Each row of a before or after table is a point. One or more steps were done to the points. Then noise was added and the rows were shuffled. The steps act on how far a point lies along the listed directions, d1 being the first. What was done? A step turns or swaps two directions, mirrors them in a line or flattens them onto one, adds a multiple of one to another, or multiplies one. Angles are multiples of 10 degrees, from the lower direction toward the higher: turns from -170 to 170, lines from 10 to 170 but not 90. Use the fewest steps. Two steps may share a direction if one is a turn and the other turns, adds or multiplies; they go together, in the order done. Otherwise the lowest direction goes first.
In the rows, zero is written as 128.

Directions:
(1): [ 78 144 174]
(2): [170 175 157]
(3): [103 177  85]
Before, 12 rows:
[[215 136 118]
 [170 126 112]
 [147  90 125]
 [112  88 101]
 [155 196 117]
 [176 125 139]
 [151  89  95]
 [171 215  85]
 [176 105 125]
 [158  89 119]
 [133 104 140]
 [159 200  66]]
After (12 x 3):
[[105 102  90]
 [145 115  86]
 [144 109 117]
 [127 132  60]
 [180 198  70]
 [113 239 130]
 [ 94 229 111]
 [149 126  74]
 [129 200 151]
 [162 145  80]
 [147 164  86]
 [170 154 103]]
Steps: multiply d1 by 1.3; turn d1 and d3 by -60 degrees

Directions:
(1): [148 104 109 127  83 148 123  33]
(2): [ 83 157  66 188 136 174 109 130]
(3): [131 141 128 173 190  63 147  81]
(4): [185 215 117 129  97 109 104 132]
(5): [114 178 161 115 138 176 207 107]
Before, 10 rows:
[[142 166 151 130 139 114 161 124]
 [122 139 127 108 149 157 145 173]
 [105  64 152  90 120 135 111 112]
 [151 115 126  96 125 101 108 113]
 [ 91  96 166 121 199 128 124 198]
 [154 103 148 127 141  43  99 129]
 [123 106 155 150 159  86 125  86]
 [152 128 129 163 129  89  95  88]
 [129 237  79 195 124 148 125 137]
 [108  96 126 125 155 128 150 106]]
After (10 x 8):
[[151 135 128 178 149  64 103  73]
 [142 162 153 116 114 139 154 139]
 [151 117 126 107 141  86 112 104]
 [125 109 155 156 166  77 126  78]
 [154 111 146 153 176   8 108 102]
 [104  65 151  95 130 121 113 108]
 [ 88  96 166 121 202 122 128 193]
 [126 236  78 187 106 165 121 152]
 [122 136 126  99 137 174 142 182]
 [108  95 126 121 149 128 148 109]]
Steps: add -1 times d5 to d3

Directions:
(1): [118 128 206 132 142  96 140 109  64 172 150 198]
(2): [114 220 100 134 101 169 182  98 112 177 155 109]
Before, 8 rows:
[[139 122  87 119 112 160 141 150 157 108 113  67]
 [138  95 210 135 157  79 106 138  66 159 147 180]
 [134  42 146 121 148 104  85 148 140  53  92 133]
 [114 124 172 139 106 103 142 150  65 145 152 188]
 [117 149  71 129 123 152 131 162 143 112 129  53]
 [147   7  95 121 166 100  63 177 178  42 103 116]
 [136  50 141  99 125  94  89 154 125  86  97 151]
 [166 118  14 143  96 159 108 144 209  63 100  67]]
After (8 x 12):
[[132 207 156 157 102 129 187  72  58 203 172 202]
 [123 146 169 125 120 136 170 117  78 175 146 143]
 [114 198  73 131  96 184 175 100 133 124 133  78]
 [103 152 172 136 138 111 149 136  61 171 157 144]
 [153 108  64 130 129 142  92 171 180  86 111  49]
 [121 178  59 106  80 167 157 124 135 130 122  89]
 [110 236  48 135 100 191 199  97 120 178 176  89]
 [133  86  86 129 100 126 105 188 148  70 115 111]]
Steps: turn d1 and d2 by -140 degrees
